Rows are points. To make a cloud, some directions were put in groups of two or more. Within a group, all points are equally far from the middle, so they leave a hole (a ring in 2 directions, a hollow ball in 3). The other directions are filled evenly. Then the cloud was stretched, turned, moved and blurred a little. How many holes are there, and how many directions does each take, smallest first?
(in the rows, 128 means zero)

Cloud:
120, 163
110, 170
150, 153
112, 67
160, 142
155, 103
147, 159
142, 123
155, 164
105, 114
163, 117
106, 81
175, 174
183, 200
89, 113
Holes: 0

Cloud (21 x 3):
169, 179, 132
147, 90, 99
124, 193, 117
110, 195, 166
143, 101, 143
129, 91, 106
146, 114, 85
90, 201, 155
68, 155, 124
135, 169, 172
118, 127, 86
185, 128, 102
115, 99, 125
169, 174, 154
116, 172, 172
96, 156, 96
70, 152, 138
98, 155, 94
105, 171, 170
125, 126, 159
112, 141, 88
Holes: 1 (3)

Cloud (30 x 4):
120, 111, 165, 153
128, 194, 144, 161
121, 153, 82, 111
149, 132, 157, 187
112, 100, 157, 89
138, 145, 163, 158
133, 142, 91, 130
80, 104, 88, 89
163, 85, 188, 165
90, 185, 66, 106
144, 136, 111, 168
180, 76, 173, 120
177, 94, 189, 175
164, 80, 158, 102
124, 161, 154, 146
117, 125, 147, 165
163, 95, 151, 102
105, 201, 132, 156
128, 85, 113, 136
170, 75, 122, 117
170, 116, 151, 113
82, 144, 121, 144
89, 178, 116, 154
145, 75, 158, 91
146, 126, 114, 166
141, 79, 174, 110
152, 72, 128, 91
162, 54, 156, 93
168, 102, 159, 113
141, 139, 166, 159
Holes: 1 (2)

Cloud:
170, 153, 110, 96, 82, 89
150, 121, 177, 152, 167, 99
157, 141, 112, 145, 151, 180
75, 131, 98, 151, 97, 107
163, 120, 76, 119, 109, 81
116, 107, 76, 164, 119, 95
85, 140, 92, 144, 76, 126
114, 70, 140, 114, 197, 115
178, 123, 131, 86, 116, 99
172, 113, 148, 146, 137, 145
84, 124, 150, 134, 170, 145
105, 159, 101, 118, 79, 109
175, 122, 85, 60, 114, 114
101, 97, 106, 168, 179, 115
131, 126, 65, 180, 113, 152
119, 90, 180, 188, 139, 118
161, 160, 107, 92, 78, 96
164, 104, 122, 134, 126, 179
135, 117, 92, 125, 191, 125
143, 96, 113, 151, 79, 160
95, 93, 156, 95, 132, 81
138, 160, 82, 171, 42, 154
90, 70, 135, 105, 154, 134
82, 113, 160, 170, 137, 172
153, 166, 111, 131, 149, 132
99, 120, 164, 230, 127, 141
121, 90, 123, 50, 162, 108
125, 108, 143, 129, 98, 54
73, 122, 110, 199, 118, 132
83, 103, 169, 118, 182, 118
178, 134, 133, 93, 101, 119
91, 127, 116, 194, 77, 89
93, 114, 77, 133, 151, 105
110, 104, 69, 138, 124, 95
90, 132, 75, 119, 129, 120
139, 134, 106, 135, 47, 169
144, 141, 149, 106, 163, 151
120, 84, 153, 167, 100, 120
145, 117, 171, 187, 158, 109
139, 105, 103, 161, 179, 142
120, 109, 104, 175, 162, 89
140, 106, 152, 80, 197, 104
140, 133, 137, 94, 179, 148
170, 118, 96, 52, 125, 122
160, 122, 168, 168, 146, 127
115, 130, 78, 158, 141, 179
137, 113, 134, 165, 66, 94
131, 171, 121, 207, 80, 137
117, 118, 64, 153, 64, 153
152, 96, 129, 158, 131, 178
127, 88, 108, 76, 138, 68
Holes: 2 (2, 4)

Cloud, 78 rows:
104, 117, 156, 53, 83, 123, 160, 84
142, 84, 117, 184, 106, 160, 113, 122
152, 130, 153, 106, 39, 113, 99, 125
122, 139, 78, 136, 59, 99, 103, 107
153, 95, 101, 116, 100, 92, 154, 173
146, 83, 106, 89, 126, 135, 88, 84
158, 165, 167, 62, 164, 91, 109, 102
168, 82, 99, 115, 127, 111, 105, 129
131, 159, 182, 132, 66, 117, 139, 127
191, 127, 186, 187, 106, 120, 128, 88
134, 159, 128, 188, 105, 142, 117, 120
110, 109, 99, 146, 192, 72, 165, 117
140, 99, 128, 62, 169, 76, 129, 150
124, 73, 63, 90, 152, 127, 118, 156
160, 150, 141, 197, 135, 129, 111, 103
159, 149, 138, 126, 116, 208, 163, 168
96, 126, 181, 93, 108, 166, 114, 152
155, 100, 101, 141, 113, 199, 137, 106
169, 152, 181, 117, 108, 101, 68, 146
126, 163, 96, 97, 93, 134, 169, 88
143, 88, 157, 151, 144, 90, 70, 81
85, 125, 79, 88, 126, 102, 169, 138
121, 96, 133, 90, 151, 83, 151, 171
172, 128, 151, 175, 114, 147, 132, 88
80, 136, 126, 112, 152, 173, 151, 120
121, 145, 159, 107, 175, 104, 137, 169
135, 157, 139, 99, 107, 119, 157, 59
52, 81, 108, 99, 113, 121, 119, 155
154, 166, 122, 128, 120, 196, 125, 115
124, 158, 156, 95, 101, 102, 123, 129
122, 98, 120, 172, 211, 103, 144, 125
179, 134, 133, 89, 98, 63, 120, 129
113, 150, 138, 168, 86, 189, 130, 110
150, 88, 123, 151, 168, 143, 178, 107
149, 80, 133, 176, 207, 103, 88, 146
128, 72, 173, 164, 181, 108, 110, 100
72, 129, 106, 129, 109, 96, 148, 85
146, 84, 132, 122, 78, 192, 87, 154
107, 154, 150, 155, 137, 119, 151, 125
103, 117, 91, 128, 180, 112, 106, 149
83, 89, 136, 206, 133, 164, 94, 154
165, 97, 167, 105, 174, 111, 107, 93
109, 104, 102, 155, 107, 171, 135, 94
106, 136, 206, 106, 139, 113, 137, 92
116, 87, 160, 77, 151, 191, 115, 148
91, 91, 97, 153, 89, 120, 155, 75
157, 94, 168, 170, 208, 165, 101, 132
83, 129, 117, 90, 118, 132, 188, 153
140, 108, 97, 80, 99, 113, 150, 167
135, 96, 155, 74, 156, 183, 97, 148
146, 109, 164, 105, 98, 204, 69, 134
152, 111, 98, 181, 143, 111, 116, 122
104, 79, 151, 81, 112, 140, 215, 111
159, 132, 148, 81, 51, 143, 130, 97
78, 122, 132, 127, 198, 114, 170, 117
159, 153, 153, 86, 128, 134, 130, 143
127, 76, 166, 183, 113, 193, 90, 131
131, 111, 170, 100, 95, 137, 169, 106
142, 74, 159, 147, 129, 164, 95, 182
141, 117, 97, 165, 125, 89, 178, 84
105, 67, 149, 187, 140, 96, 142, 96
127, 87, 134, 68, 96, 141, 193, 99
114, 58, 113, 79, 141, 148, 117, 145
160, 116, 85, 152, 115, 134, 86, 180
93, 121, 128, 106, 55, 181, 125, 184
123, 142, 128, 116, 85, 156, 137, 52
130, 125, 177, 99, 104, 76, 177, 118
113, 125, 153, 181, 129, 129, 105, 79
96, 127, 146, 152, 102, 210, 111, 95
170, 90, 156, 106, 154, 101, 110, 128
105, 129, 127, 157, 98, 108, 175, 178
162, 85, 116, 156, 109, 131, 108, 104
76, 132, 150, 164, 110, 67, 177, 121
134, 168, 144, 136, 153, 166, 70, 86
121, 135, 93, 117, 99, 103, 78, 133
181, 95, 130, 88, 147, 83, 93, 89
118, 163, 169, 144, 129, 102, 65, 159
139, 101, 141, 44, 168, 104, 181, 113
Holes: 1 (3)

Cloud, 91 rows:
136, 125, 178, 79, 104, 130, 78, 156, 116
77, 92, 110, 133, 147, 138, 112, 147, 88
140, 90, 138, 173, 122, 110, 156, 98, 175
106, 135, 108, 156, 105, 172, 220, 145, 161
102, 140, 73, 160, 132, 146, 150, 109, 111
138, 59, 126, 179, 140, 86, 156, 157, 133
161, 160, 137, 158, 151, 112, 137, 160, 148
174, 158, 105, 156, 139, 125, 124, 174, 178
160, 114, 128, 185, 135, 159, 77, 138, 117
101, 121, 79, 206, 126, 112, 151, 123, 175
136, 110, 84, 170, 135, 172, 109, 138, 150
118, 136, 127, 105, 155, 97, 87, 124, 170
144, 104, 145, 141, 145, 181, 202, 156, 178
164, 50, 145, 159, 133, 138, 92, 122, 111
182, 118, 122, 149, 120, 157, 164, 125, 94
172, 91, 127, 100, 123, 137, 177, 187, 173
143, 75, 170, 102, 126, 149, 118, 130, 76
126, 99, 123, 189, 148, 108, 68, 145, 195
110, 121, 112, 199, 189, 150, 94, 113, 105
163, 100, 137, 191, 173, 121, 116, 139, 181
112, 138, 110, 116, 155, 124, 131, 140, 210
112, 105, 130, 104, 132, 91, 50, 159, 137
133, 146, 93, 187, 90, 144, 196, 117, 152
118, 156, 186, 153, 180, 132, 158, 151, 134
137, 142, 104, 81, 131, 155, 119, 151, 199
124, 126, 82, 146, 110, 144, 153, 83, 172
106, 86, 69, 157, 179, 130, 135, 94, 102
123, 89, 81, 146, 135, 95, 130, 98, 140
117, 73, 119, 162, 164, 150, 82, 110, 117
121, 166, 132, 97, 140, 97, 116, 110, 169
143, 89, 74, 151, 168, 111, 116, 108, 134
179, 131, 148, 83, 155, 142, 75, 170, 142
138, 105, 107, 162, 139, 84, 180, 114, 76
72, 113, 163, 154, 140, 121, 140, 163, 123
114, 108, 142, 187, 203, 170, 92, 111, 120
164, 118, 171, 100, 78, 168, 126, 165, 128
118, 129, 104, 143, 198, 81, 68, 89, 74
128, 54, 86, 145, 171, 125, 166, 94, 92
129, 79, 163, 123, 110, 116, 107, 166, 205
186, 98, 116, 127, 187, 101, 140, 164, 109
144, 158, 88, 135, 186, 104, 118, 146, 137
108, 137, 125, 176, 147, 129, 112, 70, 162
146, 121, 130, 190, 121, 179, 98, 159, 130
101, 63, 129, 216, 170, 146, 172, 104, 158
104, 115, 183, 178, 181, 89, 169, 134, 138
145, 77, 134, 183, 100, 124, 177, 113, 164
140, 65, 171, 144, 134, 164, 155, 174, 149
121, 110, 78, 131, 141, 84, 101, 96, 99
137, 154, 114, 133, 201, 137, 149, 158, 169
150, 113, 138, 124, 186, 166, 106, 169, 86
136, 101, 74, 148, 95, 100, 123, 134, 189
74, 138, 157, 132, 156, 142, 73, 133, 157
124, 114, 104, 195, 149, 163, 216, 130, 121
140, 114, 145, 211, 152, 103, 140, 158, 143
162, 81, 103, 137, 114, 97, 177, 171, 166
168, 110, 94, 190, 106, 125, 204, 149, 158
163, 101, 111, 125, 170, 98, 173, 81, 110
177, 71, 86, 143, 179, 116, 118, 119, 104
197, 79, 88, 149, 147, 160, 166, 138, 108
100, 142, 162, 122, 199, 147, 60, 134, 112
160, 66, 138, 160, 162, 88, 157, 145, 108
151, 105, 94, 128, 165, 149, 182, 73, 131
128, 105, 137, 210, 144, 179, 103, 164, 132
77, 117, 143, 130, 168, 127, 71, 152, 144
160, 129, 111, 124, 171, 124, 143, 142, 206
172, 107, 132, 149, 148, 160, 156, 128, 69
115, 126, 154, 202, 167, 161, 118, 131, 91
132, 128, 124, 146, 154, 92, 107, 85, 60
134, 167, 118, 130, 107, 108, 140, 165, 161
161, 130, 123, 151, 80, 154, 164, 113, 136
169, 124, 143, 59, 79, 128, 148, 157, 162
122, 105, 81, 112, 170, 164, 148, 151, 123
150, 59, 125, 130, 112, 124, 138, 104, 87
191, 114, 100, 117, 143, 114, 83, 116, 107
89, 66, 158, 167, 195, 158, 118, 139, 134
181, 99, 91, 186, 134, 174, 176, 151, 147
129, 51, 176, 125, 163, 135, 117, 173, 122
168, 71, 99, 128, 146, 149, 94, 120, 96
125, 95, 119, 79, 98, 133, 82, 172, 157
136, 107, 124, 76, 66, 142, 170, 164, 163
130, 168, 132, 153, 169, 104, 90, 90, 159
123, 88, 159, 205, 243, 82, 141, 117, 70
120, 131, 82, 172, 158, 100, 94, 118, 113
105, 130, 133, 212, 158, 170, 97, 134, 131
152, 128, 190, 125, 140, 109, 116, 164, 118
175, 93, 123, 149, 173, 115, 74, 116, 88
168, 147, 94, 147, 130, 104, 112, 140, 99
140, 131, 115, 60, 189, 124, 109, 126, 129
140, 104, 98, 155, 38, 138, 144, 126, 170
162, 153, 157, 81, 126, 160, 82, 158, 133
143, 76, 183, 116, 138, 112, 142, 172, 121
Holes: 2 (2, 4)

Cloud, 105 rows:
85, 129, 128, 186, 101, 99, 126, 118, 125
146, 89, 89, 120, 54, 123, 170, 145, 129
126, 122, 138, 166, 88, 158, 95, 136, 111
128, 163, 130, 85, 178, 160, 171, 120, 163
187, 150, 87, 108, 85, 107, 129, 73, 154
106, 121, 132, 67, 174, 56, 140, 100, 207
210, 78, 172, 147, 114, 168, 139, 135, 101
154, 99, 130, 128, 125, 140, 171, 144, 198
92, 90, 176, 114, 122, 139, 159, 157, 132
151, 149, 104, 209, 86, 70, 75, 76, 137
114, 83, 112, 93, 183, 114, 93, 138, 197
179, 152, 147, 205, 179, 131, 205, 103, 125
111, 105, 166, 113, 99, 127, 147, 193, 107
115, 159, 96, 143, 137, 140, 149, 170, 154
147, 108, 113, 144, 126, 143, 132, 167, 164
134, 123, 112, 172, 100, 120, 97, 132, 153
152, 150, 198, 154, 163, 126, 169, 97, 115
131, 89, 118, 140, 138, 188, 150, 121, 128
159, 114, 140, 133, 123, 160, 143, 97, 167
76, 80, 113, 99, 119, 69, 81, 113, 169
136, 113, 91, 140, 135, 166, 90, 125, 182
148, 146, 102, 161, 61, 128, 127, 173, 107
133, 148, 127, 82, 128, 126, 141, 81, 121
104, 60, 156, 195, 141, 186, 123, 140, 116
104, 152, 86, 103, 86, 142, 93, 154, 183
77, 146, 115, 104, 176, 99, 73, 133, 185
90, 128, 139, 100, 180, 139, 157, 90, 140
162, 119, 133, 166, 117, 149, 199, 104, 129
142, 75, 131, 39, 154, 97, 146, 118, 179
146, 69, 140, 117, 78, 141, 166, 140, 101
124, 88, 127, 98, 156, 163, 128, 111, 144
171, 75, 212, 108, 90, 140, 121, 154, 112
149, 107, 127, 63, 136, 167, 75, 104, 137
196, 100, 102, 171, 91, 109, 192, 151, 124
166, 173, 122, 115, 202, 134, 187, 72, 116
129, 165, 156, 176, 171, 139, 123, 69, 84
97, 176, 144, 70, 191, 153, 134, 106, 166
189, 124, 171, 170, 136, 193, 187, 141, 115
101, 111, 163, 111, 215, 160, 109, 80, 157
181, 103, 147, 165, 136, 84, 189, 88, 168
125, 96, 113, 99, 139, 112, 141, 136, 106
120, 79, 130, 150, 142, 119, 190, 73, 112
135, 139, 181, 153, 100, 144, 153, 141, 105
142, 116, 184, 153, 145, 125, 180, 142, 101
127, 155, 115, 130, 155, 147, 124, 165, 119
98, 99, 155, 121, 128, 184, 106, 133, 102
130, 85, 126, 94, 151, 144, 134, 193, 189
92, 123, 139, 196, 135, 187, 103, 99, 90
121, 150, 80, 149, 96, 123, 142, 132, 136
134, 54, 166, 152, 170, 114, 117, 75, 126
150, 158, 163, 180, 79, 119, 113, 85, 112
133, 170, 136, 110, 132, 147, 152, 152, 163
105, 78, 158, 141, 84, 131, 131, 112, 146
99, 194, 90, 159, 86, 156, 156, 144, 151
102, 71, 65, 96, 122, 118, 92, 152, 145
204, 80, 170, 142, 113, 108, 121, 137, 127
151, 101, 145, 234, 89, 87, 86, 117, 141
100, 145, 164, 184, 201, 176, 118, 113, 118
127, 188, 148, 127, 134, 94, 109, 108, 136
141, 174, 120, 162, 152, 147, 104, 98, 154
200, 57, 154, 126, 68, 92, 132, 99, 124
188, 158, 94, 149, 101, 173, 149, 118, 116
124, 77, 166, 192, 160, 151, 151, 118, 108
176, 147, 87, 113, 65, 113, 106, 113, 176
92, 104, 108, 162, 80, 97, 86, 117, 142
134, 107, 118, 92, 159, 138, 102, 159, 136
145, 115, 119, 108, 137, 123, 172, 140, 143
177, 116, 76, 111, 121, 163, 83, 128, 168
91, 134, 140, 174, 151, 127, 118, 78, 160
99, 64, 149, 126, 206, 109, 167, 116, 131
104, 142, 67, 170, 148, 179, 124, 90, 124
146, 67, 106, 120, 163, 215, 125, 134, 146
141, 116, 159, 181, 94, 144, 80, 125, 131
136, 94, 179, 165, 171, 181, 143, 140, 107
190, 86, 158, 84, 131, 148, 102, 109, 119
128, 117, 138, 70, 165, 183, 166, 129, 151
149, 78, 199, 139, 127, 93, 75, 155, 142
141, 146, 116, 125, 134, 140, 70, 150, 192
141, 118, 93, 152, 149, 174, 119, 164, 113
158, 102, 77, 127, 92, 146, 114, 135, 125
122, 179, 106, 166, 141, 121, 73, 149, 132
108, 145, 85, 120, 176, 222, 113, 135, 164
114, 93, 168, 181, 126, 121, 141, 87, 126
157, 131, 104, 142, 130, 181, 136, 70, 113
83, 113, 107, 82, 109, 163, 127, 105, 125
86, 77, 152, 108, 122, 57, 148, 101, 136
185, 95, 95, 73, 122, 110, 150, 179, 169
168, 100, 141, 177, 61, 131, 97, 195, 140
131, 64, 163, 126, 122, 189, 102, 137, 109
146, 157, 56, 128, 170, 154, 129, 127, 128
117, 101, 93, 87, 100, 120, 130, 127, 97
157, 154, 77, 135, 43, 124, 101, 112, 133
151, 174, 111, 72, 137, 148, 137, 150, 123
149, 106, 179, 149, 126, 214, 157, 157, 170
101, 92, 122, 193, 93, 100, 80, 116, 133
111, 140, 152, 90, 97, 136, 144, 138, 138
156, 141, 174, 158, 154, 135, 115, 80, 134
169, 39, 149, 134, 126, 155, 94, 109, 115
104, 71, 149, 131, 119, 108, 109, 177, 115
84, 153, 110, 145, 169, 152, 95, 171, 144
124, 200, 101, 113, 115, 128, 130, 130, 151
114, 178, 127, 91, 141, 138, 112, 178, 144
134, 157, 183, 100, 196, 150, 170, 96, 161
176, 69, 154, 153, 112, 138, 117, 154, 95
228, 85, 185, 132, 122, 154, 155, 116, 124
Holes: 0
